Each row of a before or after table is a point. One or more steps were done to the points. Then noise was added and the rows were shuffled. The steps act on how far a point lies along the listed directions, d1 being the first. What was done? A step turns or swaps two directions, mirrors them in a line or flattens them onto one, adds a multiple of one to another, or multiplies one. Angles are multiples of 10 degrees, from the lower direction toward the higher: turns from -170 to 170, lines from 10 to 170 but not 90. Use the fewest steps. Two steps may share a direction if one is a turn and the other turns, adds or multiplies; they go together, in the order done. Otherwise the lowest direction goes first.

Directions:
(1): [-3.0  4.4]
(2): [-4.4 -3.0]
Before:
[[-3.2  0.6]
 [-6.9 -2.3]
 [-0.4 -1.3]
 [-0.9 -4.2]
 [ 1.7  4.7]
 [-3.6 -0.8]
 [-5.2 -0.1]
 [ 5.0  4.9]
 [-4.6 -0.6]
 [-4.2 -4.0]
 [-6.6 -0.7]
 [-0.1 -3.2]]
After:
[[-4.4 -1.3]
 [-6.8 -1.0]
 [-5.8 -1.5]
 [-8.1 -3.1]
 [-0.1  3.2]
 [ 4.4  4.5]
 [-3.4 -3.6]
 [ 1.3 -2.1]
 [-8.5 -2.1]
 [ 0.8 -3.0]
 [ 0.3 -1.0]
 [-4.6 -0.3]]
Steps: add 0.7 times d1 to d2

Directions:
(1): [-4.6  1.2  3.9 -4.3]
(2): [ 1.4 -6.7  0.3 -3.1]
Before (9 x 4):
[[ 2.4 -0.8 -3.2  3.0]
 [ 1.0 -8.4 -0.7 -0.4]
 [ 1.9 -2.9  1.2 -0.1]
 [-5.5  1.4  2.9 -0.2]
 [-6.2  9.1  5.6 -2.0]
 [ 0.1 -1.8 -1.3 -0.6]
 [-4.6  1.9  2.8 -0.6]
 [-0.2  1.4  0.7  0.3]
 [-8.6  7.5  5.3 -1.8]]
After:
[[ -3.6   3.7   1.1  -0.3]
 [  3.2 -10.5   1.9  -5.6]
 [  2.2 -11.8   0.2  -3.5]
 [ -0.1   4.0  -2.6   7.0]
 [  0.8  -5.7  -0.2   0.1]
 [  0.0  -6.4  -0.3   0.9]
 [  0.1  -1.1   0.9  -0.9]
 [ -0.3   1.2  -1.6   1.2]
 [  1.3   2.0   0.5   2.6]]
Steps: turn d1 and d2 by 130 degrees

Directions:
(1): [ 3.4  5.5  0.8  5.5 -1.7  3.0]
(2): [-6.6  1.3 -4.3  0.9 -0.2  4.5]
Before:
[[ -2.6  -0.1  -4.8   2.4   0.8   1.6]
 [  5.3   5.7   2.5   6.7   0.1   3.6]
 [  1.4   6.4  -0.8   7.0  -1.0   4.4]
 [  4.8  -1.3   0.3  -1.3   1.4  -4.6]
 [ -2.1  -2.2  -0.3  -1.8   0.9  -1.3]
 [  7.3  -0.9   6.4  -0.1   0.4  -7.2]
 [  3.2   5.3  -2.8   6.8  -2.3   4.6]
 [-12.7   2.0  -5.5  -1.6  -0.5   5.2]
 [  2.1   1.4   0.5  -0.1  -4.1   4.2]
 [  3.5   1.2   0.9   2.5  -0.3   1.3]
 [  5.7  -0.2   5.7   0.9  -1.2  -4.6]
 [  3.7   1.6   1.8   0.4  -0.6  -3.3]]
After, 12 rows:
[[-5.8  8.6 -2.9  5.4 -2.5  7.8]
 [ 7.5  4.2  3.5  5.9  0.1 -0.1]
 [-3.6 -0.8 -1.4 -0.9  0.4  0.5]
 [ 4.0  0.7  1.7 -1.1 -3.4  2.5]
 [ 0.1  1.5 -3.8  4.7  0.5  1.6]
 [ 9.3  3.3  0.8  5.0 -1.8 -0.1]
 [ 1.5 -0.9  1.1 -1.9  0.3 -4.6]
 [ 3.9 -1.0  1.6  0.3 -0.2 -0.8]
 [ 2.1 -4.2  4.6 -3.4  0.2 -5.9]
 [ 1.1 -5.7  3.9 -4.9  1.6 -8.4]
 [ 0.9 -3.4 -1.6 -3.4  2.4 -4.2]
 [ 8.8  1.6  5.3  3.1  0.9 -1.8]]
Steps: turn d1 and d2 by -50 degrees

Directions:
(1): [ 4.3 -1.3 -0.3  3.7  1.7  3.8 -2.0  6.4  5.7]
(2): [-3.5  2.4  1.9  6.0 -2.9 -3.3  4.9  5.0 -1.5]
(3): [-1.9 -2.7  1.9 -1.4  4.3  2.8 -1.9  4.9 -7.5]
(4): [-1.6 -2.1  1.4 -1.2 -6.3  8.2  3.2 -0.7 -0.1]
(5): [-2.6 -1.1 -0.7  8.2  0.8  2.4 -4.3 -4.9 -1.4]
(6): [-3.0  8.0  4.7 -1.2  3.5  3.4 -0.7 -0.7  2.3]
Before, 14 rows:
[[ -0.2  -3.2  -1.6  -5.4   2.5  -6.3  -3.9  -7.8  -3.1]
 [  3.0  -2.0   1.1  -6.3   3.9  -4.3  -2.0   0.9  -3.2]
 [  1.6   2.5  -2.1  -0.6   4.7  -2.3  -8.0  -5.2  -0.5]
 [ -3.0  -0.4  -3.0   6.4  -2.2  -2.1  -0.1  -1.8   0.8]
 [  3.7  -6.9  -4.1  -1.2  -5.9  -3.6   2.0  -4.4   2.2]
 [  3.2  -1.2   1.4  -9.2   8.4  -2.4  -6.1  -1.2   3.7]
 [  4.8  -1.5  -0.6  -4.4   8.4  -0.3  -3.9   3.7   0.3]
 [ -1.3  -0.5   0.4 -11.4  -1.0   2.0  -1.7  -6.2  -1.9]
 [  2.0   1.0  -3.5   2.6   0.5   1.4  -3.7  -3.8   6.0]
 [  1.0  -8.1  -2.6   3.0  -2.1   2.2  -1.7   1.3  -5.0]
 [  6.9  -3.0  -5.3  -0.8   6.0  -3.3  -8.9  -1.5   1.5]
 [ -4.6   2.5   5.6   4.8  -2.1   3.2  -1.1  -3.9  -1.5]
 [ -0.7  -0.2   1.2   7.2   6.9  -2.4  -3.9   6.2   0.0]
 [  0.0   1.1   0.2  -0.6   0.8   1.4   0.6   3.4   0.8]]
After, 14 rows:
[[  0.7   1.2   3.9 -10.5   6.8   2.1  -4.9  -2.3   4.1]
 [  1.4  -6.0  -3.2   3.0   2.1  -3.4  -3.7   1.0  -5.6]
 [  2.5   1.1   3.2  -6.1   5.5  -1.9  -2.7   1.8  -1.2]
 [ -2.8   0.6  -2.5   6.5  -0.8  -2.8  -0.7  -1.4   1.1]
 [ -2.9  -1.8   3.7   5.8  -4.4   4.2  -0.4  -2.5  -1.1]
 [  2.4  -3.6  -1.3  -8.5  -1.2   3.7  -2.9  -1.8   1.4]
 [  0.3   1.8  -3.0   1.4  -0.6   1.1  -2.7  -6.0   4.2]
 [  0.2   5.0   0.2  -0.9   4.1   2.5  -7.3  -4.7   1.1]
 [  3.0   3.6  -1.8  -2.9   8.1  -2.1  -8.6  -4.4   1.2]
 [ -5.3   3.7   4.0   4.3   5.6  -0.3  -2.1   2.0  -2.3]
 [  1.7  -0.1   0.3  -3.2   5.8  -2.4  -6.1  -3.3   2.2]
 [  1.4   1.9   1.9  -6.8   7.8   1.2  -2.7   0.6  -1.2]
 [ -0.8   0.5   0.1  -1.5  -0.3   1.0   1.2   1.9  -0.4]
 [  5.1  -4.1  -4.4   0.1  -0.3  -8.4  -0.9  -2.9   3.6]]
Steps: multiply d1 by 0; turn d4 and d6 by -50 degrees

Directions:
(1): [ 4.3 -1.5 -1.6 -1.1 -3.7  1.6 -3.1  4.8 -4.7  7.4  2.4]
(2): [ 2.1 -2.9 -1.0  3.7  9.1 -1.0 -1.0  3.6 -1.9  0.9 -5.1]
(3): [ 4.4  8.4  1.1 -2.5  1.3  2.4 -4.5 -3.4 -0.8  0.3 -4.3]
Before, 8 rows:
[[-1.0 -5.9 -2.1 -0.3 -5.8 -0.8  2.6  5.2 -3.0  5.8  6.2]
 [-3.2  4.4  1.2 -1.2 -1.6 -1.0 -0.6 -3.5  2.3 -8.2  0.9]
 [ 2.4 -3.9  0.0  4.9  7.6 -1.8 -0.2  4.5 -2.1  0.8 -5.4]
 [ 3.7  0.4 -0.8 -2.0 -3.3  1.6 -0.1  1.5 -3.9  5.1  2.2]
 [-3.2 -5.1  0.9  3.3  6.7 -3.0  1.9  1.8  1.5 -0.9 -0.9]
 [-1.4  3.0 -0.2 -0.5 -1.4  0.2 -2.4 -3.7  0.4 -4.2  1.5]
 [ 1.6 -3.4 -0.5  0.8 -0.4 -2.7  0.7  4.1  0.1  3.7  0.8]
 [ 0.0 -3.0 -1.5 -1.1 -5.1  0.0 -0.8  3.1 -0.6  2.7  1.5]]
After, 8 rows:
[[  4.9  -6.5  -1.2   8.4  16.6  -2.6  -1.7   8.2  -4.3   2.3 -10.4]
 [  3.7  -1.8  -0.6   0.6   1.2  -2.0  -1.2   4.3  -1.0   4.8  -1.1]
 [ -0.8  -8.3  -0.4   5.3  10.3  -3.2   0.6   6.2  -1.4   2.4  -2.2]
 [ -6.0   1.9   1.0  -1.7  -6.4  -1.6   2.0  -3.3   3.2  -8.4   5.1]
 [ -3.4   2.0   0.1  -1.0  -4.3  -0.2  -0.9  -4.3   1.6  -5.1   4.0]
 [  4.1   4.5   0.2  -3.4  -3.3   2.3  -1.1  -1.7  -3.0   3.6   1.0]
 [  2.8   0.0  -1.4  -3.3  -8.4   1.5  -1.2   3.8  -4.2   8.1   5.4]
 [  1.4   0.5  -0.9  -2.7  -6.9   1.2  -2.3   1.6  -0.7   3.2   1.2]]
Steps: turn d1 and d3 by 40 degrees; multiply d2 by 2

Directions:
(1): [-2.9 -0.8 -4.3 -3.4  1.5  7.7 -3.7  1.4 -4.1 -7.5 -0.9  1.1 -1.7  1.9]
(2): [-0.1  1.1  2.6 -3.7 -3.4  0.7  0.1  8.1  7.0 -0.7 -1.0  6.0 -3.3 -1.4]
(3): [-4.3 -0.4  0.7  0.4  1.9  3.1  0.0  2.3  5.4  1.1  1.9 -1.9  9.0  6.4]
(4): [-7.9 -1.8  6.9 -1.1  4.6  0.9  2.8  0.1 -3.2  3.7 -3.1  0.4 -4.3  1.3]
(5): [ 1.3 -5.7 -0.4 -3.2  2.8 -4.8  0.4  7.6 -1.9 -2.1 -1.0 -6.7  1.7 -2.6]
(6): [-5.2  9.8  1.3 -2.6 -1.6 -4.2  1.8 -0.1 -1.3 -4.9  0.8 -2.6  2.1 -2.3]
Before:
[[ 1.6  4.4  1.5 -3.8 -3.8 -1.1  1.9  7.2  2.0 -4.6 -0.7  1.1 -2.2 -3.9]
 [-2.0  6.4  0.7 -3.2 -1.4  0.5  0.8  2.3 -1.3 -2.6 -3.0  3.8 -7.1 -3.2]
 [ 5.3 -9.6 -1.3  3.1  1.8 -3.9 -1.6  3.7  5.2  5.7  0.2 -5.7  1.4 -0.1]
 [ 6.7  0.4 -1.0  2.9 -1.7 -5.6 -1.5 -2.8 -0.4  1.2  2.1 -2.7  2.6 -3.7]
 [-1.9  0.8 -0.3 -4.8  0.6 -0.8 -3.7  5.6 -1.5 -5.0  1.6 -2.6  3.1 -1.0]
 [ 0.8 -4.3 -1.9 -2.1  3.3 -1.9 -1.1  0.7 -2.1 -3.5 -0.7 -2.9  0.5 -2.1]
 [-0.5  1.1  2.4 -1.7  2.6 -4.6  2.7  3.5 -0.7 -1.6  0.6 -7.0  2.4 -1.0]
 [ 8.1 -9.1 -4.5  0.4  2.9  0.4 -3.2  4.3 -0.7  0.5 -0.6 -2.5  2.7 -1.1]
 [-2.4 12.6 -4.0  2.5 -4.3  5.8 -0.8 -8.5  0.2 -0.6  0.6  6.2  2.6  2.8]
 [-3.9  6.9  1.7 -0.2  1.6  0.4 -0.3  3.8 -1.4 -3.1 -1.3  3.5 -2.8 -1.6]]
After, 10 rows:
[[  2.1   6.3   1.3  -3.5  -4.0  -3.6   2.1   4.4  -1.9  -6.3  -1.0   0.2
   -4.1  -6.3]
 [  9.8  -2.4  -0.9   2.6  -2.8  -5.2  -2.1  -1.1   0.3   2.1   0.9   0.1
   -2.4  -5.3]
 [  5.3  -4.1  -5.1   1.0   3.9  -2.2  -2.2  -0.2  -5.5  -1.6   0.4  -7.4
    5.8  -2.0]
 [  0.8  -4.3  -1.9   4.0   3.9  -6.2  -0.4  -0.8   1.8   3.4   1.5 -11.6
    7.4   1.2]
 [  1.4  -3.4   3.2  -2.4   2.0  -1.0   1.8   7.7   4.5   0.8  -0.4  -3.0
    1.5   0.7]
 [  2.2  -5.9  -1.4  -2.2   2.8  -1.7  -1.5   1.8  -1.9  -2.8  -1.5  -1.3
   -2.1  -3.1]
 [ -2.3   5.8   1.3  -0.2   0.8   0.4  -0.5   4.3  -1.5  -3.0  -2.0   4.8
   -5.6  -3.0]
 [  0.9   7.2  -0.2  -3.6  -2.9  -1.9   0.9   0.2  -6.1  -4.0  -4.6   5.1
  -13.4  -8.2]
 [ -2.1  -1.1   0.1  -4.6   0.2   0.9  -4.2   7.9   1.4  -3.8   1.7  -1.2
    4.7   0.9]
 [ -0.3   6.9  -2.9   2.0  -4.9   9.6  -1.7  -2.7   6.1   1.6   0.0  10.7
    1.1   4.9]]
Steps: swap d2 and d6; multiply d3 by 2.5
